Every row gives one point. The last column is the point's height on a tilted bowl or saddle (a function of degree 2), plus a little noise. Along how many of its main directions does it bend up, bend down or stay straight?
In the rows, 128 means zero.

Points, 18 rows:
[[202 157  38  73]
 [125 103 133 153]
 [120 195 169 147]
 [120 145  59 110]
 [ 72 139 114 103]
 [ 96 179 131 144]
 [156 125 132 179]
 [100 113 117 132]
 [ 94 159  85 119]
 [119 129 116 161]
 [ 72 161  85  85]
 [152  66  43   9]
 [185 120  79 130]
 [105 112  68  86]
 [ 70 120 183  95]
 [117 132  82 131]
 [198 128  42  69]
 [154  60 155 120]]
Directions: 0 up, 3 down, 0 straight

Points:
[[132 143 140 141]
 [144 149 132 138]
 [158 108  87 126]
 [114 160  83  57]
 [170 108 106 139]
 [196  63 188  85]
 [ 77 133  60  71]
 [109 146 156 149]
 [151 192  98  72]
 [120 143  82  81]
 [105 159 197 167]
 [ 23 135 104 135]
 [171  58 135 138]
 [113  45  58 232]
 [ 75 115  78 133]
 [199 147  72  99]
 [136  98 115 149]
 [ 79 147  99  92]]
Directions: 1 up, 1 down, 1 straight

Points (25 x 5):
[[165 132 166  38  89]
 [ 78 149  97 120  89]
 [ 88 105 131 187 110]
 [135 121 139 182 120]
 [198  88 146 193  98]
 [ 65 190 142 104  61]
 [122 105 118 149 119]
 [169 195 115 166 103]
 [100 165 119 178 116]
 [114 179 113 193 119]
 [ 40  92 133  82  57]
 [ 91  79 112 123  94]
 [120 150 151 137 112]
 [ 71 207 118 141  75]
 [159  45  63 106  43]
 [177 130 205 119 101]
 [ 75 148 162 126  90]
 [ 98 127 179  72  95]
 [ 75 127  77  91  65]
 [112  76  98 135  98]
 [127 155 177 123 103]
 [ 86 160 173 168  91]
 [ 87 230  49 118  45]
 [ 94 188  88 201 116]
 [141 168 145 124 106]]
Directions: 0 up, 3 down, 1 straight

Points, 48 rows:
[[120  88 145 131 159 133 112]
 [ 77 101 119 114 146 154 134]
 [142 122 123 116 103 119 129]
 [ 93 122 174  74 101 190 146]
 [127 117 186  97  91 147 140]
 [163 159 138 131 140 112 115]
 [147 123 187 158 155 129  68]
 [169 111  41 173 126 156  47]
 [153 153 116 143  90 150 105]
 [168  88 116  64 103 103 125]
 [113 153 137 208 148  74  36]
 [103 134 121 165  60 140  68]
 [151 110 116 146 119  86  84]
 [ 96 104 103  98 191 159 126]
 [ 85 129  97 141  71 130  96]
 [103 156 152 143 146 116 110]
 [ 71 121 138 110 139 146 143]
 [ 79 103 156 143  96  76 115]
 [ 77 156 149 164 154 133  88]
 [148 174 166 106 153  91 122]
 [127 123  61 116 175 184 114]
 [ 73 150 132 204 159 144  54]
 [131 158  73 143 147 143 107]
 [133 129  78 143 104 131 102]
 [ 96 134 137 201 156 125  58]
 [164 115 150 166 129 129  69]
 [120 192  91 126  87 114 119]
 [ 63 140 108 107 120 106 124]
 [133 114  53 135 157 151  83]
 [107 150 105 103   7 163  49]
 [129 122 151 103  75 150 130]
 [104  84 140  60 102 205 148]
 [ 95 139 146 174  84 160  51]
 [128 120  68  77 131 109  98]
 [177  53 120 123 163 195  71]
 [171  67 187 115 121 100  92]
 [ 96  85 137 149 113 175  90]
 [142 147  93 112 152 166 136]
 [ 84 118  82 165 169 133  84]
 [164 134 108 179 135  88  55]
 [150 157 144  38 131  81 164]
 [111 172 101 153 150 152 106]
 [112 140 158  78 132 185 165]
 [ 99 123 164 104 125 161 144]
 [127 127 147 112 206 130 106]
 [119 113  22  83 125 121  47]
 [135 158 166 120 117 141 128]
 [160 127 107 124  81  84 111]]
Directions: 0 up, 3 down, 3 straight

Points:
[[125 131 113 115 133 214 121 139 128]
 [183  87 120  71  79  93 121  68 107]
 [ 97 120 169 119 121 125 179 142 108]
 [119  99 138  96 132 180 126 112 134]
 [ 82 118 138 126 121 144 130 146 125]
 [116 152  60 122 179 112 119 104 125]
 [127 150 126 207 100 134 126  35 189]
 [177 145 150  86 178  74 121 152 117]
 [171 141 167 164 104 108 144  95 147]
 [ 61  29 107 123 117 147 167 116 169]
 [ 61 152 192 154 163 100 142 157 106]
 [113 172 168  96 237 100 105 121 127]
 [136  70  53 166  93  69 128 106 150]
 [188 149 135 238  96 135  48 132 239]
 [ 98 148 117  97 236 126 138 123 116]
 [189 139 121 166  87 149  91 131 160]
 [161 135 112 130  98  39 164 157  97]
 [142 111 126 159 159  91 135  99 144]
 [184  93 161 169  50 180  42 147 249]
 [126 151 103  97 148 141  77 182  71]
 [136 140 162 124 148  84 133  89 134]
 [109  82 123 118 136 193 113 115 154]
 [123 143 138 115 210  65 161 147 108]
 [103 190 124 171 112 105  81 104 169]
 [145 123 155 133 169 117  87 150 134]
 [153 125  88 180  99 125 125 155 139]
 [187  69 113 115 139 171  91  93 185]
 [155 119 111  99 194 154 174 139 127]
 [150   7  97 110  59 169 126 101 211]
 [104 141 168 182 135 145 148 130 154]
 [148 133  71 163 164 145 101  96 142]
 [182 116 118 145 128 146  78 132 154]
 [103  72 118  63 189  67 160 106 156]
 [132  68 146 141 217 194 148 120 157]
 [141 130 133 127  83 127 128 128 132]
 [160  92  98 123 144 132 148 147 134]
 [123  90 155 123 161 164 123 164 127]
 [140 135 143  41 104 137 118 175  78]
 [ 66 165  80 125 141 160  90 101 134]
 [137 109 164 116  53 209 142 126 164]
 [109 155 151  90 114 122 143 138 105]
 [155  97 185 120  94 130 193 107 116]
 [109 118 141 158  70  65 163  91 129]
 [162 128 131 208 115 116 116 104 172]
 [119 147 133  84 144 175 115 131 104]
 [121  89 153 135 191  96 222  91 111]
 [129 199 144 100 123  57 107 172  87]
 [147 129 197  87 101 108 107 144 107]
 [134  80  99 167  91 126 150 168 154]
 [154  99  82 178 105 104  62 124 170]
 [ 94 148 141 137 166 174 158  41 156]
 [171  50 145  99 165 123  86 124 190]
 [150 131 126  87 147 151 151  85 131]
 [157  85 122  87 106 127 151  83 129]
 [117 121 175 141 133  94 106 115 143]
 [133 145 113  85 143 162 141 207  81]
 [ 87 173 142  96  84 147 106 113 120]
 [166 115 131 114  91 200 176 130 150]
 [131 159 115 118 100  63 108  73 124]
 [156 114 119 137  77 132 117 129 142]
 [164 146 104 149 125 117 155 156 114]
 [110 175  68 156 138 150  97 100 134]
 [ 64 139 177  86 127 128 135 176  73]
 [113 136 137  79 195 113 126 145  99]
 [136 197  82 123 188 119 134 152  89]
 [ 70 129 152  74 123 101 105 131  94]
 [172 121 131 118 102 167 148 128 138]
 [109 117 106 113  72 108 186 141 126]
 [178  95  86  82 145 141 127 171 130]]
Directions: 4 up, 3 down, 1 straight
